Each row of a before or after table is a point. The points were changed in one or more steps. Then noise was added and the rows were shuffled. The steps act on columns, c1 being the first. Write out the steps. A step turns or swaps two columns, mirrors them in a line or flattens them onto one, adds a multiple of one to another, or multiplies or shifts one. Angles are multiples of 10 degrees, from the lower column toward the higher: turns from -170 to 170, lines from 10 to 170 but not 90. Use the fewest steps. Two steps may share a column if one is a turn and the other turns, adds or multiplies; they go together, in the order done. Otherwise the lowest column goes first.
(in the rows, 128 means zero)

Before (13 x 3):
[[150 128 127]
 [144  92 104]
 [135 136 175]
 [113 120  85]
 [116 162 133]
 [ 91 138  99]
 [112 110 125]
 [135 116  94]
 [135 155 113]
 [ 96 132 162]
 [113 137 122]
 [137 114 116]
 [154 132 143]]
After (13 x 3):
[[131 140  41]
 [106 140 166]
 [144 124  22]
 [134 115 111]
 [139 164  68]
 [151 106 214]
 [117 128 247]
 [103 110  91]
 [150 134 123]
 [152  95  56]
 [111 144 126]
 [133 144  98]
 [114  93 140]]
Steps: turn c1 and c2 by 140 degrees; multiply c3 by 2.5

Before (12 x 6):
[[112 112 115 162 126 137]
 [151 119 157 164 132 156]
 [110 146 192 131 163 118]
 [135 102 112 157 141 171]
 [114  87 141 151 119 123]
 [152 104 138 152 136 141]
 [119  85 136 148 136 164]
 [168 154 160 137 213 110]
 [163 177 167 100 162 117]
 [166 140 163 104 173 105]
 [102 160 188  88 189 120]
 [103 125 137 157 124 136]]
After (12 x 6):
[[141  88 120 174 120 112]
 [136 107 120 174 134 156]
 [179 146  87 134 163 104]
 [138 174  83  72 164 150]
 [138 103 161 189 141 153]
 [148 123 137 186 126 113]
 [131 114 150 195 127 118]
 [130 140  77  82 176 150]
 [181 160  92  50 190 102]
 [158  83 149 171 136 137]
 [159 117 119 202 131 163]
 [128 153  80 146 214 147]]
Steps: turn c1 and c6 by 60 degrees; turn c1 and c3 by -130 degrees; multiply c4 by 2

Before (9 x 8):
[[188 128 197  98  94  79 138 108]
 [188 176  98  91  79 134  83 122]
 [ 91 169 111 135  95 124 148 123]
 [ 98 167 132 146 108 174 132 114]
 [103 112 112 128 144 147 116  91]
 [ 94 140 170 161 107 102  88 137]
 [152 154 109 177 129 147 128  83]
 [110  96 109 154 113 149 173 163]
 [115 155 185  92 157  93 130 134]]
After (9 x 8):
[[ 95 203 164 159 109 104 126 140]
 [ 96 198 147 149 114 176 176 116]
 [112 106 117 152 114 147 163 168]
 [106 154 116 121 135 147 124  93]
 [114 164 176  86 152  92 153 132]
 [153 120 114 169 104 149 123  83]
 [189  47 179 121 136  80  87 115]
 [186 115 102 120 135 135  67 120]
 [ 90 202 109 151 117 125 192 121]]
Steps: add -1.5 times c1 to c2; turn c2 and c7 by 30 degrees; add 0.3 times c6 to c3; flatten c4 and c5 onto the line at 150 degrees

Before (9 x 11):
[[209 167 111 127  95 132  58 116 115 173 165]
 [177 134 104 118 155 212  94 113 167 160 189]
 [135 134 132 155 116 172  87 166 113 119 135]
 [ 91 114 108 123 158 172 123 147 141 172  99]
 [179 108 186 149 152 100 114  76  90 117 121]
 [124 156  96 118 124 173  80 142  86 151  71]
 [130 141 120 192 143 154 107 116  84 151 112]
 [114 138 117 135 125 198 146 135 154 117 120]
 [141  78 109 155 112 177  80 122 140 154 136]]
After (9 x 11):
[[115 145 119 132 123 198 111 131 150 107 121]
 [125 163  97 122 120 171 116 143  85 143 204]
 [142  62 110 148 115 175 162 125 138 146 157]
 [132 136 134 148 114 175 162 168 111 110 155]
 [177 135 104 118 158 210 196 116 166 148 115]
 [178  99 186 145 154  99 127  75  90 108 145]
 [ 91 108 108 125 159 168 111 141 139 164 148]
 [209 179 110 130  96 132 200 115 116 161 160]
 [133 144 121 173 147 154 132 115  83 141 157]]
Steps: multiply c2 by 1.3; multiply c4 by 0.7; turn c7 and c11 by -130 degrees; shift c10 by -10

Before (8 x 14):
[[130  90  66 125 146 119 122 132 129 142  78 181 211 158]
 [ 98 159 161 100 106 118 123 130 111  98  81 144 120 141]
 [ 83 142 112  83  90  89  97 129 106 118 150  92 134 147]
 [126 112 171 108 102  75 100 163 150 103  86 173 107 139]
 [ 98 159 132 116 185 118  91 138 167 150 138 157 126 104]
 [127 119 105 114 155 130  91 163 138 115  94 142 148 171]
 [148  59 133 171 112  90 205 133 131 135 136 107 161 112]
 [ 21 149 180 150 125 141  59  63 103  89  67 113 129 115]]
After (8 x 14):
[[ 98 161 132 133 101 118  91 128 167 151 133 141 161 190]
 [ 83 138 114 131 145  93  99 133 107 120 138  73 177  90]
 [125 111 172 117 143  81 104 175 150 126  83 149 153 101]
 [124 123 104 121 174 135  95 164 141 127  94 122 188 159]
 [129  92  62 117 159 121 118 130 128 138  79 158 253 142]
 [147  64 132 131 108  89 201 130 131 134 147  84 205 116]
 [ 23 152 177 118 111 143  63  94 100  62  67  93 169 120]
 [102 161 165 116 144 115 126 148 115 104  80 120 162 109]]
Steps: flatten c4 and c11 onto the line at 80 degrees; swap c5 and c14; turn c8 and c10 by 30 degrees; shift c12 by -20; shift c13 by 40
